Each row of a before or after table is a point. The points were changed in one or more steps. Then noise was added and the rows were shuffled. The steps act on how far a point lies along the listed directions, d1 being the first. Write out the steps. A step turns or swaps two directions, mirrors them in a line or flattens them onto one, adds a multiple of one to another, or multiplies one. Angles are multiples of 10 degrees, from the lower direction toward the higher: turns from -170 to 170, lines from 10 to 170 but not 90. Use the fewest steps. Two steps may share a direction if one is a turn and the other turns, adds or multiplies; they go together, in the order done. Otherwise the lowest direction goes first.

Directions:
(1): [1,-52]
(2): [52,1]
Before:
[[23,-13],
[31,-7],
[-14,-22],
[27,-12],
[13,-14],
[6,-4],
[3,4],
[15,-23],
[21,95],
[24,-5],
[31,26],
[-21,52],
[26,-6],
[-5,-11]]
After:
[[33,18],
[6,-7],
[-18,-23],
[5,4],
[23,-19],
[7,-16],
[30,-12],
[-6,53],
[-6,-8],
[40,90],
[27,-7],
[24,-12],
[21,-19],
[12,-21]]
Steps: turn d1 and d2 by -10 degrees

Directions:
(1): [-26,-61,46,1,43,0]
(2): [46,-21,-28,-55,28,33]
(3): [53,-25,42,-8,-49,-26]
Before:
[[-20,4,-18,-11,41,28],
[36,12,32,-2,-47,-16],
[-30,-37,2,2,90,38],
[-48,-18,30,14,32,-12],
[3,1,19,10,-19,-24],
[9,13,11,6,-36,-13],
[12,12,-1,8,-9,-5],
[31,4,0,-26,-18,2],
[-35,-1,24,17,17,14],
[-38,-6,-5,-15,60,21],
[28,-18,3,-12,-3,-12]]
After:
[[-27,-12,17,2,33,24],
[-33,-31,17,-12,53,6],
[-9,-16,-40,-22,95,58],
[4,1,28,11,-35,-19],
[37,0,52,4,-54,-26],
[37,-11,1,-12,-14,-14],
[-32,8,-30,-27,67,32],
[6,8,7,14,-11,-8],
[-23,19,-35,-10,42,33],
[31,14,4,-15,-34,-6],
[6,-13,29,6,-15,-25]]
Steps: turn d1 and d2 by 40 degrees; multiply d3 by 1.3

Directions:
(1): [-4,41,0,8,43,4,39,66,-77,-18,-27,-5]
(2): [-38,18,39,71,-25,43,-5,21,-6,13,70,11]
(3): [-28,-3,16,-57,58,62,-5,-18,12,-54,29,29]
(4): [-45,-53,54,-32,-36,-26,15,7,-28,-32,7,-61]
Before:
[[-4,-46,8,-10,-34,-21,-29,-33,9,2,9,-32],
[13,-22,-40,-58,27,-7,-10,-46,13,-32,-49,9],
[-13,-29,6,-46,-32,-34,-22,-31,27,-17,-19,-24],
[-16,73,9,16,42,47,13,43,-28,-12,25,26],
[-7,39,2,20,87,95,32,45,-25,-31,64,76],
[-29,-72,6,-44,-19,-25,5,3,2,-45,-14,-44],
[2,71,-13,0,61,61,17,29,-50,-42,-5,19],
[13,57,-23,13,77,28,8,16,-39,5,-12,56],
[-19,-19,6,-81,5,12,17,-31,-13,-58,-24,-38],
[-44,42,11,17,88,69,13,45,-27,-24,35,44],
[16,10,6,43,-17,-24,30,40,-36,19,5,-26],
[-2,25,-9,2,10,13,25,35,20,-3,6,16]]
After:
[[-29,-20,20,70,-47,-47,5,30,-11,42,5,-44],
[-14,-10,2,-18,28,30,-20,-13,-8,-19,21,3],
[8,38,-33,59,6,40,-13,-13,6,21,15,50],
[-28,43,6,42,-6,79,-2,-6,6,-9,56,23],
[20,27,-6,54,-47,-12,1,0,-15,26,-6,-31],
[20,-29,14,82,-80,-60,28,38,-31,53,16,-42],
[31,7,-18,47,-19,-48,-4,-7,-13,49,-22,1],
[-4,10,18,20,-46,-45,1,15,-13,23,-6,-39],
[3,1,-5,2,-15,-19,22,25,21,11,-5,-10],
[-40,-14,6,12,26,71,-4,14,18,-41,53,29],
[-20,29,2,-2,12,38,-18,0,13,-22,21,33],
[18,-35,3,-54,28,-5,19,-8,3,-27,-11,-12]]
Steps: multiply d1 by 0; turn d2 and d4 by 70 degrees; turn d2 and d3 by -120 degrees

Directions:
(1): [55,-42,28,-58,-45,34,-11,24,41,-77,3,-59,-12,26,42,15,-6,20,-13,-15]
(2): [25,-77,71,77,30,-16,-4,11,5,28,-15,-55,2,4,-32,-26,42,-4,19,-28]
(3): [45,-33,-4,-70,-4,-47,-23,-9,-55,43,-9,-2,-72,-34,-5,18,-8,-67,14,-21]
(4): [-11,-38,15,0,-37,19,21,75,-56,54,-27,-11,34,-9,26,44,-20,18,-19,78]
(5): [-48,-85,-60,17,28,0,43,-13,-21,-59,54,-10,-28,-23,20,-2,9,-14,30,38]
Before:
[[-26,-46,10,83,36,-11,22,-6,6,-18,12,-20,18,-1,-19,-19,32,10,9,5],
[5,0,-6,-39,-25,-3,-2,31,-26,31,-16,1,2,-21,17,22,-19,1,-18,32],
[-17,-33,13,18,17,19,11,-1,32,-43,15,-43,16,11,16,-7,-3,16,10,-5],
[-17,-8,22,51,37,-3,7,-8,-3,15,-4,8,21,-5,-27,-25,9,2,-4,-4],
[17,13,31,-2,-18,6,-15,22,-17,48,-31,-3,5,2,-7,-1,0,-5,-15,6],
[32,32,-1,-42,-2,-10,-9,2,3,28,-17,20,-13,3,-17,6,2,-19,-17,-7],
[-7,-5,-1,9,2,-4,4,0,-21,33,-10,-8,1,-1,-16,-8,3,-7,1,24],
[-12,35,-16,-19,-31,18,4,14,0,13,5,10,17,4,30,-12,-24,13,-1,24],
[-4,-42,13,70,26,0,15,-5,23,-27,27,-22,4,10,7,-16,22,12,3,-15],
[-32,-45,8,53,21,-17,6,-18,-6,1,14,-7,-15,-6,-26,-24,23,-7,28,-13]]
After:
[[-57,38,-29,14,16,27,20,-14,29,-35,19,8,38,11,18,-2,-23,26,-2,17],
[-6,-14,-6,-26,-29,20,-4,-4,27,-63,16,-9,-13,18,19,0,-8,20,4,-9],
[13,-7,20,-19,-8,31,-1,6,28,-52,1,-15,16,14,18,-6,-11,22,-24,-8],
[-12,-57,-11,1,2,-20,15,23,-47,36,-1,-13,-15,-36,5,8,-1,-17,6,39],
[-17,33,-28,14,-9,33,14,-5,45,-65,35,14,22,26,39,1,-14,39,-21,4],
[9,-35,-2,-19,-14,8,6,8,-10,-8,-1,-30,-12,2,4,-1,1,-5,1,24],
[45,12,22,-23,7,-22,-17,5,-2,46,-27,6,-17,0,-29,0,14,-27,-14,-20],
[10,-2,11,-16,-24,14,-5,23,-14,12,-15,-8,-3,3,12,3,-5,0,-13,18],
[-14,-1,-23,-4,-16,29,17,4,40,-93,24,-13,23,22,35,7,-4,39,-16,15],
[-10,-24,7,29,-1,-8,8,11,-20,45,3,-11,2,-11,1,-26,2,-9,22,13]]
Steps: turn d1 and d2 by -140 degrees; add 0.7 times d2 to d3; add 1 times d4 to d5

Directions:
(1): [14,-51,20,17,70,-25,36,-6,45,-28,10,3,-24,47,-26,-52,22,11,6,3,63,17,29,-43,50,39,7,3,22,46,-20,67,34,7,-66,-14,73,-65,2,12,-46,55,-15,-24,25,-16,-24,43,-35,-9,15,4,21,-37,1,1,44,-33,-18,-16,-46,-30,6,9]
(2): [47,-59,1,-26,-35,-19,-93,21,-37,-44,-53,39,-16,9,3,-9,63,-18,54,-43,-95,-55,27,26,42,16,-10,6,0,-32,-10,-12,-27,5,-68,-7,-13,-35,14,16,-2,3,37,-20,53,2,-39,-3,-1,13,-24,15,7,-13,15,49,-19,-42,19,-21,41,-15,15,6]
Before:
[[11,-8,2,-19,-37,2,-43,8,-37,3,-29,21,-12,-6,9,9,34,-7,21,-33,-60,-23,3,24,13,16,-7,-5,-11,-27,3,-12,-31,-10,-11,3,-31,-5,7,1,17,-11,7,4,15,7,-5,-9,7,15,-12,5,-4,15,4,15,-17,-19,2,-3,17,6,14,3],
[3,-10,-2,24,30,-5,39,0,33,7,6,-16,-4,12,-8,-10,-9,15,-6,2,30,15,-3,-19,14,6,7,-3,5,19,3,30,11,-7,-12,5,16,-12,-9,3,-13,10,-25,9,-1,1,-2,16,-10,-5,0,-2,3,2,-5,-8,15,-1,-4,-3,-20,-3,9,-3],
[10,-10,2,-6,14,-14,2,-2,-1,-4,1,4,-4,1,-7,2,11,-10,6,-3,0,-14,0,-6,14,10,6,0,-3,-4,2,2,16,6,-12,-4,-1,-10,-10,0,1,2,-3,2,17,-1,1,16,-9,-8,-13,7,18,-3,-6,3,3,-5,-3,-14,2,0,6,5],
[3,-12,6,13,13,-15,13,6,3,-19,4,5,-2,17,-11,-24,13,3,10,11,9,4,9,-15,15,13,-1,2,7,20,-12,11,14,2,-31,-7,30,-26,7,10,-21,9,-16,-20,8,-7,-1,11,-13,-3,-5,-5,8,-21,1,6,19,-11,-7,-12,-15,-9,9,0],
[46,-51,15,-5,24,-26,-35,13,4,-39,-10,3,-19,31,-19,-40,51,1,32,-15,-11,-15,36,-8,54,25,9,-2,19,13,-8,36,8,6,-81,-13,33,-57,12,16,-33,33,9,-30,40,-14,-36,25,-21,7,-9,7,14,-29,15,25,30,-47,-9,-23,6,-32,6,1],
[41,-62,24,-9,17,-33,-57,16,-26,-42,-38,28,-27,25,-9,-14,58,-1,47,-34,-44,-35,37,-8,58,17,-13,8,3,-9,-15,17,-3,14,-74,-5,20,-38,12,8,-34,36,22,-22,53,-13,-40,15,-12,-6,-10,17,6,-32,20,30,-2,-35,8,-24,19,-25,19,0],
[26,-17,-11,-33,-41,-10,-57,17,-30,-16,-32,25,-10,13,6,5,31,-23,32,-33,-68,-41,8,33,11,-10,1,2,-11,-26,-7,-20,-16,2,-28,-6,-24,-14,-13,1,-2,-18,29,-4,26,-5,-21,-6,11,5,-11,10,-3,-14,1,21,-20,-16,19,-4,39,-5,15,7],
[-11,21,-5,-2,13,14,30,-3,10,3,13,-6,3,4,-17,-2,-15,20,-3,7,27,15,-11,4,-14,-6,9,3,-9,8,12,-10,14,-7,8,-1,-4,11,0,5,5,8,-9,-12,-16,7,7,10,-2,-5,1,-6,8,1,7,-6,-4,3,2,-1,-12,5,-9,-9],
[40,-76,29,-5,18,-31,-32,17,6,-53,-24,25,-36,44,-20,-45,65,-6,36,-30,-12,-26,32,-18,69,38,-13,17,13,7,-24,43,6,6,-95,-27,54,-65,11,22,-23,41,18,-35,58,-23,-45,30,-30,9,-13,18,20,-43,10,37,38,-43,4,-20,-5,-28,2,12],
[-6,16,2,15,28,-15,21,-5,10,13,10,-5,-1,8,-12,-6,-10,17,-17,16,41,15,4,-14,4,1,-6,-6,14,13,-10,13,17,9,7,-4,22,-13,4,-8,-12,6,-26,0,-20,-6,2,15,-2,3,14,-7,11,-7,-2,2,11,14,-15,7,-21,-15,-5,9]]
After:
[[15,1,-5,-6,-16,-19,-44,9,-27,-5,-25,18,-3,0,0,5,16,3,13,-9,-36,-22,9,15,11,-4,-14,-3,10,-21,-9,-14,-7,11,-10,-5,-7,-10,13,0,1,-11,1,-4,1,2,-12,0,8,13,-3,0,8,-1,7,32,-17,3,0,1,16,-15,0,10],
[-26,32,10,10,18,13,55,-12,13,32,20,-14,-4,3,-3,0,-17,13,-28,6,48,32,-14,-15,-7,15,4,-11,-6,18,7,20,4,-13,28,6,4,3,-5,-7,3,6,-33,14,-26,-1,22,7,-4,-1,14,-11,-3,15,-9,-28,16,6,-24,13,-37,9,3,0],
[-29,45,-9,0,16,7,63,-9,22,32,35,-25,4,9,-2,8,-42,-1,-33,19,58,31,-19,-8,-29,-23,11,-1,-6,24,1,10,24,-6,42,0,8,18,-29,-15,-9,-11,-18,19,-32,-14,22,7,7,-13,20,-10,-9,-5,-17,-38,11,28,-8,20,-20,8,-3,2],
[-6,20,-7,3,-31,0,-12,11,-27,3,-2,2,12,-16,7,10,-1,-3,8,11,-33,-8,-10,14,-19,-13,-5,1,-7,-10,1,-33,-8,-2,13,5,-18,18,10,1,9,-28,-5,-2,-8,3,13,-20,8,4,-15,-6,-4,4,2,6,-10,11,6,-3,19,12,4,-4],
[-10,65,-15,-5,-41,24,-9,3,-24,35,19,-34,28,-39,13,36,-29,2,-21,15,-21,5,-24,30,-48,-37,10,-11,-10,-23,26,-44,-18,-8,65,10,-55,63,-3,-13,33,-45,3,20,-38,5,26,-29,28,11,-10,-12,-19,31,1,-16,-15,30,1,16,34,22,-13,-17],
[21,-15,-13,2,-23,-3,-25,14,-7,-1,-25,1,0,-10,7,12,11,1,18,-18,-45,-19,-1,14,11,-5,0,0,-4,-18,8,-7,-19,-9,-13,7,-28,6,-5,5,10,-16,1,12,12,9,-6,-7,6,5,-20,4,-5,12,0,19,-15,-3,14,-5,20,2,14,-5],
[9,-8,-6,-14,0,7,-7,4,-2,-17,-8,8,-7,12,-18,-8,13,11,23,-13,-15,-10,2,13,8,1,4,6,-8,-3,6,-10,3,-5,-25,-6,-6,-7,6,13,2,11,4,-26,7,7,-14,10,-5,-2,-11,0,9,-7,14,17,-11,-19,7,-12,3,-4,-1,-8],
[-35,67,3,11,-9,15,27,-5,-23,46,19,-26,23,-35,11,50,-46,12,-31,19,15,21,-27,1,-47,-44,-7,-3,-23,-16,17,-36,-3,-2,83,17,-37,76,-10,-24,15,-25,-9,30,-43,1,35,-26,27,-13,7,-6,-24,22,-3,-35,-22,55,1,20,13,27,-6,-18],
[-31,68,-4,-7,-61,29,3,3,-30,39,16,-19,24,-47,20,53,-42,-6,-30,9,-19,3,-47,27,-58,-44,-15,7,-22,-38,20,-57,-23,-10,90,5,-56,83,-9,-14,53,-52,5,28,-39,3,33,-40,29,13,-14,-5,-22,33,-8,-13,-15,58,17,26,30,38,-22,-9],
[2,10,-1,-7,0,-4,5,-5,-9,8,8,-2,1,-14,-1,14,-2,-11,-5,3,-1,-14,-10,2,-4,-2,3,0,-11,-8,11,-12,8,4,13,0,-17,11,-13,-6,12,-12,-3,9,3,4,13,5,-3,-5,-13,4,11,9,-8,-1,-4,10,-3,-9,8,10,3,2]]
Steps: turn d1 and d2 by 160 degrees
